Each row is a point. A path goes straight from each point to the next, and from the last back to the first. The post is the endless flat space through its rows: a point in 2 columns, a line in 3, a plane in 4, and so on, so that a path can go around it. How many times does the path go around the post? Going back the other way cancels.

Post:
[[-1.5 -4.5  2.6]
 [-0.3  1.0 -0.1]]
Path:
[[-0.9 -4.2  4.1]
 [ 2.4 -2.1  3.0]
 [ 1.6 -6.9  0.3]
 [-2.6 -0.6 -2.2]
 [-4.1 -3.9  1.9]
 [-2.8 -5.8  0.8]
 [-0.3 -2.0 -0.9]
 [ 2.5  0.8  0.1]
 [ 0.5  1.0  3.5]
 [-2.7 -1.4  4.6]
 [-2.7 -1.1  1.2]
 [-1.4 -4.2  5.7]
 [-0.8 -8.2  5.5]
 [ 2.7 -2.8  2.8]
 [ 0.7 -2.9  5.2]
 [ 3.2 -4.7  3.3]
 [-0.1  0.0 -1.6]
 [-3.4 -0.3 -2.1]
 [-3.3 -0.9  1.6]
 [-1.9 -1.1  4.9]
 [ 1.4  0.0  3.3]
 [ 1.8 -2.4  0.4]
 [-1.9 -1.9 -3.4]
 [-4.6 -0.7 -2.4]
 [-2.1  0.0  2.8]]
Times around: 2

Post, 8 rows:
[[-0.6  1.4 -3.6 -2.0  0.4 -2.8  3.2  1.6  3.1]
 [-3.7 -1.8  3.8 -5.1 -0.7 -2.5 -1.1 -5.9  0.0]
 [ 0.7  4.1  3.3  5.4  0.2  2.1 -0.8 -0.2  4.1]
 [ 0.5 -1.7  5.2 -6.1  2.0 -0.9 -1.3 -2.1  0.9]
 [-2.1 -1.7  1.2 -1.7 -1.1  4.6  0.4 -5.0  0.9]
 [ 0.1  2.9 -6.6 -2.4  3.7 -5.6 -0.8  4.2  1.2]
 [ 0.3  0.3  3.6  0.2  0.0  0.7  2.6 -4.3 -2.2]
 [ 3.0 -0.4 -6.9 -0.8  0.8 -5.1 -0.7  3.8  2.6]]
Path, 16 rows:
[[-4.8  3.2  4.6 -3.9  1.9 -5.9 -5.2 -5.0  7.9]
 [-4.5 -1.7 -3.9 -3.8  3.5 -3.2  3.3 -3.1  3.0]
 [-2.3 -4.4  1.3  3.8 -2.6  2.5 -2.0 -5.0  0.2]
 [ 1.3 -2.1 -2.4  2.1 -1.2  0.7 -1.1  2.6 -0.5]
 [-6.6  0.6 -3.5  0.4 -0.6 -1.1 -1.8  1.7  7.1]
 [-3.3 -0.3 -0.7  0.4 -2.2  3.4 -1.0  0.6  1.5]
 [-5.0  6.0 -1.7  1.2 -3.6 -7.1  2.5 -0.3  2.3]
 [-0.4  0.5 -2.1  2.5  0.5 -0.3 -0.7 -0.7 -2.3]
 [-5.8  1.0  3.4 -0.5  2.5  0.7  1.7 -2.6  3.3]
 [-0.5 -2.6 -2.0 -1.9 -0.7  0.2  1.3 -1.6  5.8]
 [ 3.1  0.1 -3.1 -0.3  2.0 -4.1 -1.9 -1.1 -2.1]
 [-2.0 -1.5 -5.1 -3.3 -3.0 -0.4 -0.3 -3.9  4.2]
 [-1.4  4.8  2.2 -4.8 -1.5 -1.2  0.7 -0.7  2.1]
 [-0.7  3.0 -0.3  2.6 -0.5 -3.8  2.3  0.5 -1.9]
 [ 0.6 -1.6 -1.2  1.6  0.9 -4.9  1.4  0.2  1.2]
 [ 3.1 -2.9  1.5  3.2  1.2 -2.5 -0.7 -3.2  1.1]]
Times around: 1

Post, 17 rows:
[[ 0.7  4.6  2.5 -4.0 -5.0  0.5  4.6  3.1 -1.2  2.2  1.3 -1.5 -2.6 -4.7
  -5.7  1.5  3.2 -3.8]
 [ 0.9  7.3 -0.6 -9.3 -1.3 -0.1 -2.3  2.8 -4.1 -4.9  1.0  0.0  1.4 -0.4
  -2.5  2.1 -5.0 -5.8]
 [-3.2  3.9  3.2  1.3  3.0  2.0 -2.0 -1.7 -1.4 -0.1  3.2  3.6 -1.7 -5.2
  -3.9 -2.7 -0.8  1.1]
 [-1.8  1.9 -5.5 -1.0  1.7 -3.0 -0.2  3.0 -3.4 11.0 -3.4  0.1  6.8 -2.5
  -7.4 -2.4 -5.4  0.8]
 [ 1.3  1.7 -1.3  2.0  3.5  2.5  0.1  1.4 -8.0  3.0  0.7 -3.8  2.1 -0.8
  -0.9 -2.4  1.3  0.9]
 [ 1.3 -3.9 -0.4  4.7  0.5 -1.2  0.2  0.7  4.0  0.7 -1.9 -1.3  0.3 -4.8
   0.3  0.7 -2.7 -4.5]
 [ 1.8 -2.7  0.1  4.0 -1.3  0.1  0.3  3.7 -0.1 -4.1  3.4 -5.4 -1.7  0.3
   3.4 -3.3 -3.4  0.5]
 [-2.4 -1.2 -1.9 -1.6  5.4 -0.6  0.4  6.4  1.6 -3.6  1.4 -0.9  0.4  3.9
   5.2 -3.6 -4.2 -1.3]
 [-4.3 -0.2 -0.5 -5.5 -0.6 -6.1  0.6 -0.4  0.6  1.6  0.5 -3.3 -0.7 -4.4
   3.4  2.8 -0.4  3.7]
 [-0.1  3.6 -2.7 -1.4  3.9 -3.7 -1.5  1.3 -4.9 -3.1 -3.4 -3.3 -0.2 -2.7
   1.3 -6.9  4.8  3.7]
 [ 1.2 -0.7  2.6 -0.7 -2.0 -3.5  3.1 -0.7  2.7 -3.0 -0.9 -1.3  4.2  4.0
  -0.5 -0.1  3.7  4.1]
 [-2.9  1.3 -4.3  0.1 -3.5 -2.6  0.6 -4.4  4.6  0.0  5.3 -4.8  0.0 -4.0
  -0.2  2.1  2.1 -0.7]
 [ 2.8  1.1 -1.8  4.0 -5.7 -1.5 -3.1 -2.1  5.1  4.7 -4.1  0.8 -2.5 -0.1
  -0.7  1.6  0.1 -1.0]
 [-2.2  6.3  3.2 -3.2  2.8  7.0 -0.5  3.5 -0.8 -3.0  1.1 -4.7 -4.6 -3.4
  -1.5  1.8 -6.7 -2.3]
 [-3.3  0.2  2.5 -0.3 -1.1  1.9  5.1 -5.8  2.2  3.6  0.0  2.7 -1.2  1.5
  -3.5 -3.1 -2.6  0.0]
 [-4.0  5.2 -2.1  1.6 -1.6  6.1  2.8  0.1 -1.7 -0.2 -0.5  1.9 -3.0 -4.4
  -1.8 -0.2 -3.0 -0.5]
 [-0.9  4.8 -3.0  3.6 -0.3 -1.8  2.8 -1.4 -1.4 -3.7  1.9 -2.4 -3.5 -0.5
  -1.4  0.9  0.1 -1.0]]
Path (22 x 18):
[[ 5.8  0.7 -2.7 -1.3 -2.0  2.7  2.7 -2.5  1.7  3.8  2.7 -4.1 -2.3  1.7
  -1.1 -4.3 -4.6 -4.9]
 [ 3.0  1.9  1.6  0.9 -4.2 -3.6 -3.0  1.1  1.8  1.3 -3.3 -3.2 -1.5 -2.8
   2.5 -3.2 -4.4  3.7]
 [-0.6 -0.8  3.4 -0.5 -2.2 -1.6 -0.3 -0.7  1.3  3.2  1.0 -0.7  6.0 -3.2
   1.0 -1.9  2.3 -4.5]
 [-4.5  0.4 -2.2 -1.8 -1.6  4.0  2.5  1.1 -2.2  1.4  4.3 -2.9 -4.6 -0.5
   2.7 -1.6  0.1 -3.7]
 [-0.2 -1.5 -2.6  0.2  0.1  1.4  0.1  2.8  2.0 -3.3 -2.2  2.1  0.3 -2.6
  -1.9 -4.3 -2.0 -4.9]
 [-2.1  2.0 -6.7 -0.1 -0.4 -2.0 -1.7 -3.9 -0.6  2.9  1.8 -1.6 -4.2 -0.5
  -3.3 -2.3  0.0  4.3]
 [-3.3  0.7 -1.8 -0.6 -1.3  3.1 -1.6 -0.3  3.1  1.1 -2.0  0.6 -3.1 -1.2
  -2.4  2.1 -1.7 -2.7]
 [-2.3  3.3  0.2 -0.9 -4.0 -0.9 -1.8  1.6 -2.1 -3.1 -2.4 -4.3 -0.8 -1.3
   1.6 -4.6 -0.3  0.4]
 [-4.8  3.4 -1.4 -1.3  1.1 -1.9 -2.2  1.3  3.7  0.1 -1.8 -1.9  1.4  2.3
   1.2 -0.5 -1.6 -3.7]
 [-1.1 -0.5  1.5 -2.2  0.0  0.0 -3.8  3.9 -1.2 -0.9  0.1 -0.6  0.0 -4.5
   1.7 -2.1  0.5  1.7]
 [-3.5 -0.2  5.4  0.9 -2.1  3.6  1.5  2.5 -2.1 -3.9 -2.5 -1.5 -1.6 -5.7
   0.1 -0.8  0.9 -0.8]
 [-0.4  7.4 -1.0  3.4  3.5 -0.4  0.4  5.9 -3.5  1.8 -3.8  0.9 -1.2 -3.9
  -1.1 -1.2 -4.7 -4.2]
 [-3.4  4.4  2.5 -4.7  1.7  1.0  5.3  1.9 -0.9 -0.6  1.8 -3.1 -4.0 -5.4
   4.9  5.7 -2.4  0.1]
 [ 0.6  3.7 -2.4  2.3  1.2  4.1  5.5 -1.8  2.7 -3.2 -2.4  1.3  0.7 -0.8
  -3.4  0.6  2.3 -2.7]
 [-2.7  0.4 -3.4 -4.6 -0.5  1.1  0.7  0.7  0.5  3.8 -1.5 -3.1 -4.6 -3.1
  -2.1 -0.7 -3.2  3.8]
 [-4.1 -1.3  0.1  2.3  4.7 -0.1 -1.6  1.2  2.6  3.2  3.2 -5.2 -5.0 -1.0
   2.0 -5.2  4.2  1.9]
 [-3.4  0.4  3.0 -1.3 -1.3 -0.8  0.3 -3.3 -4.6 -4.5  4.2 -1.4 -2.3 -0.4
  -2.1  3.4 -0.6 -2.4]
 [ 3.2 -3.3  0.4  0.2  4.1 -2.1 -1.0 -0.9  2.9 -3.6  1.2 -4.2 -3.5  0.4
  -1.7 -0.8 -2.1 -3.5]
 [ 0.2  0.9 -2.2 -0.1  6.7  1.5  1.6  1.6 -1.8  4.3  5.9  2.6 -0.4  2.7
  -1.1 -0.7  2.3 -1.1]
 [ 0.8  1.9 -6.3  1.2 -1.8 -1.2  1.0  0.2  1.6  2.1 -2.4 -1.5  0.2 -1.4
  -3.7  0.8  1.0 -5.3]
 [-0.4 -0.3 -0.9 -3.3  2.3 -0.7  0.6 -2.1  3.1 -0.7 -0.1 -1.3 -2.1  4.7
  -7.8 -4.9 -1.7 -3.1]
 [ 0.2  0.8 -2.4 -1.8 -4.3 -2.8  0.7  2.7 -3.9 -0.7  2.1  5.0 -8.3 -4.6
  -1.1 -4.9 -0.7  0.1]]
Times around: 0

Post (17 x 18):
[[ 0.1  2.8 -0.1  2.9 -3.7  0.4 -3.3  2.7  1.5  2.7 -3.0  1.9 -0.2  0.0
  -1.6  0.1  0.4  0.8]
 [ 2.2  0.1  1.4  2.8 -1.6  4.0 -1.2  2.2  1.2 -1.0 -1.3  4.9  2.3  1.4
  -3.0  2.5  4.7  3.3]
 [-0.4  3.2 -1.4  1.9  0.2  0.9  0.7  2.8 -0.7 -0.9  2.7 -4.6  3.0 -5.6
   4.3 -6.2  0.0 -2.4]
 [-1.6 -3.9 -1.5  2.4 -0.5  0.5 -2.2 -2.6 -0.4 -1.0 -0.4 -0.4  0.6 -1.5
   3.0  2.4  1.6 -2.6]
 [ 1.0 -3.9  0.0 -1.6 -2.9  3.2 -2.6 -0.3 -2.8 -3.2 -3.0 -1.7  0.6 -0.5
  -0.7 -0.4 -3.0  0.2]
 [ 1.6  1.4  0.5  1.6  2.0 -1.1 -0.1  1.8 -1.2  2.7 -0.3 -3.4  1.4 -1.7
   1.8 -3.2  3.9  1.5]
 [-3.7  5.0 -5.1  5.0  1.6 -0.8 -6.4 -8.8  1.3  0.7 -1.0 -1.9  2.9 -0.9
  -5.4  0.8 -4.3 -2.0]
 [ 5.1  1.7 11.7 -0.1  0.9 -1.6 -1.4  5.3 -3.2  3.1  4.2 -4.6  0.1  7.3
  -3.9  9.6  6.0 -1.9]
 [ 0.5 -0.7 -0.5 -2.9  0.4 -0.9  0.2 -2.6  0.5  0.0  0.6  2.0  1.6  1.2
   3.4 -3.1 -0.1 -0.6]
 [ 0.2  0.5  1.0 -1.7 -4.6  2.9 -2.9  1.9 -3.3 -1.8  1.1 -2.1 -1.3  0.9
  -2.4  1.0  5.0  0.6]
 [-2.9 -3.3  1.7  1.8 -1.4 -0.6  0.0  1.6  1.9 -0.7  1.0  2.0  2.2 -1.7
  -0.8  1.0  0.3  0.9]
 [ 3.5  1.3 -3.1 -0.6  0.6 -4.0  3.6  2.7 -0.3  3.1  0.0  1.6  0.8 -4.1
   2.0 -1.5  1.7  0.9]
 [-2.6  3.8  0.5  1.6  1.0  0.3 -1.1  2.5  0.5  0.5 -2.8  1.5 -0.8 -2.0
   0.6  2.7  4.3  0.8]
 [-1.7  2.5  1.2  0.2 -5.7  2.4  0.8 -3.1  1.0  1.0 -1.8  1.1 -2.1 -0.4
  -0.1  0.7  0.0  1.2]
 [-1.9 -0.2  1.8 -3.3 -0.5 -4.1  2.4  2.6 -2.2 -0.9 -4.7  1.2  8.1 -1.0
  -0.7  2.2  9.6  2.0]
 [ 0.3  2.7  1.5 -1.0  0.6  2.3 -2.1  1.0  0.8  4.0  0.2 -4.9  1.4 -1.5
  -2.2  0.7  2.1 -3.1]
 [ 5.0  1.1  1.5  0.1 -1.0 -2.4 -0.1 -2.9 -5.4  0.4  0.9  2.1 -1.3  0.2
  -3.1 -5.6  1.3 -3.2]]
Path, 24 rows:
[[ 2.6  3.6  3.7  3.8 -1.1  5.4 -3.1  6.5 -0.3  3.7 -5.6  6.1  0.4  1.6
  -5.1  5.2  7.7  1.2]
 [-4.1 -2.0  3.4  0.1 -7.1  1.5 -1.8 -0.2 -4.6 -4.0 -5.5  2.4 -0.8  2.4
  -4.1  2.4  0.1  1.8]
 [ 2.0  5.0 -2.2 -5.7  3.1 -2.5  0.2  0.1  1.3 -1.1  0.9 -2.4  2.0  0.8
   3.3 -0.9  0.9 -1.1]
 [ 6.5 -3.0  4.4  2.2 -8.1 -1.2  0.5  0.0 -2.2 -1.4 -2.2  0.1 -0.1 -0.2
   3.0  2.5  1.0 -2.7]
 [ 2.5 -0.3  0.5 -8.1  2.0 -0.3  2.2  2.4 -0.3  3.9 -1.4  0.0 -1.7 -1.2
   7.9  2.7  1.2  3.0]
 [ 4.4 -3.1 -2.1 -6.7 -1.4  6.4 -0.3 -3.0 -3.1 -0.3  0.6  3.2  0.9  2.6
  -0.1 -2.8  2.9 -2.2]
 [-2.9  0.0 -6.0  3.5  0.8  3.4 -2.0  1.8  2.4  2.4 -0.1 -2.4 -1.5 -5.6
  -1.2  0.8  3.0  0.3]
 [-1.6  4.2 -4.6 -0.9  1.3  1.2 -1.6 -2.4  1.6  3.5 -3.0 -8.8 -2.7 -4.4
   2.0  1.1  4.2 -1.1]
 [-0.9  2.0  0.5 -1.7  0.2 -2.3 -0.4  0.0  2.7  2.6  2.0 -3.9  0.9 -4.7
   1.2  3.1  3.9 -1.7]
 [ 0.1  2.4  3.8 -4.1  1.0 -2.8 -1.0  2.3 -3.1  3.5  1.2 -1.2  3.0  0.2
   1.8 -3.4  3.2 -4.0]
 [-0.9  3.4 -4.8  4.8  1.0  0.7  1.6 -1.8  2.6  4.5  1.7  2.2  0.6 -4.0
   0.5 -2.6 -1.3 -1.9]
 [ 2.8 -0.6  3.7 -0.1 -1.4  2.9  2.6 -0.2  1.5  1.0 -0.6  2.0  0.7  2.3
  -8.0  2.3 -0.8  2.3]
 [-0.5  7.6 -2.1 -1.3 -4.1  0.5  5.4  2.3  2.3 -0.4 -3.1 -2.6 -0.6 -8.8
  -1.2  3.4  1.2  2.4]
 [ 0.1 -7.1  0.6 -1.3 -3.2  0.0 -3.5 -3.5 -1.3  0.4 -0.9 -6.1 -2.8 -1.3
   6.2  3.3  0.0 -7.5]
 [ 0.1  2.1  2.4  0.0  0.3  2.1 -6.9 -6.3  1.9  2.1 -0.3  0.8  5.2  1.5
  -0.9 -4.0  2.0 -6.6]
 [-2.9  3.0 -3.9  4.6 -0.3  3.9 -4.3  0.5  0.8  0.7  0.1 -0.6  8.6  0.9
   0.7 -0.1  1.7 -0.1]
 [ 1.2  0.9 -1.9  3.3 -2.8 -1.4  3.3 -4.8 -0.4 -3.4  1.5  5.8  4.4  3.4
   0.5  0.9 -0.8  1.4]
 [ 0.7  1.2  2.7 -3.2  1.4 -1.9  2.6  2.7  0.1 -0.4 -3.5  0.5 -0.8  0.3
   5.9  2.1  4.8 -3.4]
 [-1.7  5.7  1.3  1.9 -6.7  0.4  2.0 -0.2  3.8 -2.9  0.3  1.7  0.0 -4.0
   0.3  1.7 -2.9  4.0]
 [ 0.1  2.8  1.6 -4.0  5.4 -2.1  2.5  3.9  0.1 -1.0  2.8  5.1  5.1 -2.8
   3.3  1.6  4.8  0.4]
 [-6.6  0.4 -5.2  3.1 -0.1 -0.6 -3.6 -4.8  1.2 -0.7  1.1  1.9  6.5  1.2
  -4.8  0.9  2.6  1.4]
 [ 0.2  3.1 -0.4  0.1  2.9 -6.3  2.1 -1.3 -2.6 -0.1  2.0  0.7 -1.8  0.9
   6.3 -4.7 -1.2 -3.0]
 [-1.8 -0.6  1.2 -0.4 -0.6  2.5 -2.1 -0.7  5.0  0.0  0.1 -0.8 -0.9  0.2
  -3.2  2.1 -0.7  3.4]
 [ 1.8  2.9  6.5 -0.1  1.5 -1.7 -3.2  3.4 -3.3  0.1  0.7 -1.8  3.3  0.5
   0.9 -1.2  5.2 -0.6]]
Times around: 5

Post (17 x 18):
[[-1.3 -3.2  5.1  0.3  1.6 -4.1 -1.9  4.3 -1.6 -3.8 -2.6  0.7  2.5 -2.6
   1.8  0.4 -3.7  0.8]
 [-3.1 -3.1  4.8 -1.0 -1.0  1.7  2.6  2.1  0.0 -2.5 -0.7  2.0  1.7 -4.9
   0.4 -3.6 -3.6 -1.4]
 [ 0.8 -0.7 -0.4 -4.3  2.7  3.0  1.5  1.4  1.6  2.7  5.5 -0.8  1.6  1.5
   8.2  2.4 -3.0 -3.2]
 [-1.9 -2.8  1.7  0.1 -1.1  1.1 -4.6  3.7 -0.9 -5.1 -1.5 -1.0 -0.1 -2.8
   0.6 -5.7 -0.3  0.7]
 [ 3.6 -0.8 -0.2  1.4  0.3  0.6  3.3 -5.4  5.3 -1.9 -2.7 -0.3 -0.3  1.7
  -4.5 -1.0  0.5  0.4]
 [ 2.9 -1.9  2.6  1.3 -2.1  1.5  4.6 -7.9  3.1  1.6 -4.2 -2.9 -4.7  0.2
   1.6  0.2  4.6  0.5]
 [-1.5  4.2  0.4 -1.6  5.8  2.4  3.6 -3.0  3.0  3.6  1.5  1.4 -2.0  2.1
   5.7 -2.2  0.0 -1.1]
 [-3.7  1.7 -2.5 -0.6  2.4 -0.7  0.9  1.2  1.4  0.4  7.5 -2.8  1.2 -4.1
   4.2 -1.8 -2.6  0.6]
 [-1.9  1.2  1.9 -0.3  2.4  0.4 -1.3 -2.2 -2.8 -2.6  6.3 -2.3  0.5  0.5
   0.9  2.1 -5.1 -1.8]
 [ 0.8 -1.4  2.5 -1.9 -3.3 -2.9 -1.0  1.5 -2.5  1.3 -1.7  1.4 -0.6 -1.3
  -2.0 -5.0 -2.0 -0.8]
 [-3.6  0.3  2.7 -0.1 -4.8  0.8 -1.1  3.6 -1.4 -4.2 -2.7  0.7  1.0  0.5
   0.5 -0.2 -0.5 -1.8]
 [ 2.8  0.7  1.6  4.7 -1.4  0.0  3.4 -2.8  0.8  0.3  0.6  0.9  2.0  0.5
   0.8 -4.3  0.9  1.2]
 [ 0.2  2.9  0.1 -3.2  2.8  0.9  1.9  1.8 -1.4 -3.4  5.5 -3.1 -0.2 -0.3
   7.6 -1.7 -6.2 -2.2]
 [ 1.0 -0.5  4.7 -1.5 -2.6 -2.5 -0.8  3.7 -0.9 -4.7  1.2  1.2 -2.1 -2.1
  -2.0 -1.4  1.3  1.4]
 [ 4.2  1.4 -2.4  0.4  0.8  0.9  3.8 -8.6  1.9  1.9 -2.7  4.1 -2.9 -2.0
   0.7 -1.2  3.8  0.9]
 [ 2.8  5.7  1.4 -1.9  0.1  3.4  1.4 -7.0  6.5  3.9  0.9  1.0 -1.5  0.0
   6.2 -0.5 -0.9  1.8]
 [-1.9 -1.4  1.3 -1.2 -3.4  2.4 -0.4  2.3 -1.7 -1.3 -3.7  2.5 -1.8  0.4
   0.7 -1.8 -2.2  6.4]]
Path (18 x 18):
[[ 0.7  0.8  6.8  1.2  1.6  5.5  2.3 -2.0  4.2 -6.9  0.1  0.0  0.8 -4.4
   3.5 -5.0 -2.1 -8.5]
 [ 4.1  0.1  3.7  0.6  3.3  0.3  1.0  1.8 -2.9 -2.5  1.5 -5.1 -0.6 -4.5
   3.2 -4.9 -2.8 -1.7]
 [ 1.0 -2.9  7.3  0.0 -5.2  5.3  1.2 -3.6  1.5  2.1 -4.7 -9.2  0.8  0.5
   5.6 -1.6 -2.7  2.6]
 [-0.4 -1.7  3.8 -4.0 -1.5 -0.5  1.3  0.9  0.6  0.0  8.3 -1.4 -1.1  1.3
   1.6  5.4 -0.9  3.7]
 [-0.5 -5.5 -2.0 -1.5 -1.9 -3.1  2.9 -6.3  4.0 -0.7 -4.6 -4.7  0.5 -3.8
   3.7 -1.0 -1.4  0.9]
 [ 2.0 -6.0  6.6 -0.6 -1.8 -0.6  4.0 -4.7 -3.8  3.2 -1.0  2.5 -2.9 -0.7
   4.7  2.8 -1.3  1.2]
 [-3.4 -1.9  1.6 -0.4  2.6  2.2 -2.8 -1.3 -1.6 -4.8 -2.4  3.7 -4.6 -2.1
   0.7  2.9 -3.5 -1.9]
 [ 2.7 -3.0  5.0 -2.7  1.5 -4.8 -1.2 -0.3  0.7  0.2  0.6 -0.7 -1.5 -8.2
  -1.5 -1.8 -2.9 -0.7]
 [-0.5 -0.3  0.4 -2.8 -0.4  2.9  6.5 -3.1  2.0  4.1  1.7 -2.4 -3.4 -2.7
   1.8 -1.2  2.5  0.9]
 [ 3.7 -1.7 -2.2 -5.4 -4.7  2.4 -1.7  2.0 -1.3 -3.7  1.9  2.5  3.2 -0.1
   1.7 -1.2  6.8 -5.4]
 [-0.6  0.7  3.8 -1.7 -0.2 -0.3 -0.2 -3.9  0.5 -3.0 -0.4 -0.8 -0.4  0.4
   5.0  1.7  0.9 -2.3]
 [ 3.6 -4.5 -0.5 -4.9 -1.4  2.4 -3.7  0.0  2.9 -3.0  2.2  2.5  1.2  0.4
   2.4 -1.1 -4.1 -2.2]
 [ 4.0 -1.5 -1.7  1.1  0.8 -1.6  3.8 -1.6 -0.1  1.4  0.3  0.5  0.7 -4.4
   6.9 -0.3 -2.6 -0.7]
 [ 4.7 -2.9  0.8  0.3  0.0  1.2 -0.7  5.3 -1.9 -2.1  0.3  3.5  8.2 -3.3
   1.5  0.4 -4.7 -4.2]
 [ 2.6 -2.6  0.8 -0.7 -1.1  1.4  5.0 -1.2 -0.2  2.2 -2.0  4.8  1.4 -5.6
   0.3 -2.8  1.7  6.6]
 [ 3.8  0.2  0.9 -4.0  3.3  0.9  0.5  1.3  2.7 -4.9 -3.8  2.5  4.5  2.3
   5.2  0.8 -2.4  1.0]
 [ 0.6 -0.7  1.0 -1.0  3.5 -1.2  1.8 -6.9  1.9  1.4  1.4  1.9 -0.4  1.6
   1.5 -4.5 -1.8  2.5]
 [ 0.4 -3.4  2.5 -3.1 -2.7  0.9  2.2 -2.5  4.8 -2.3  0.9 -1.1 -1.0 -0.9
   1.5  1.0 -4.7 -3.4]]
Times around: 3
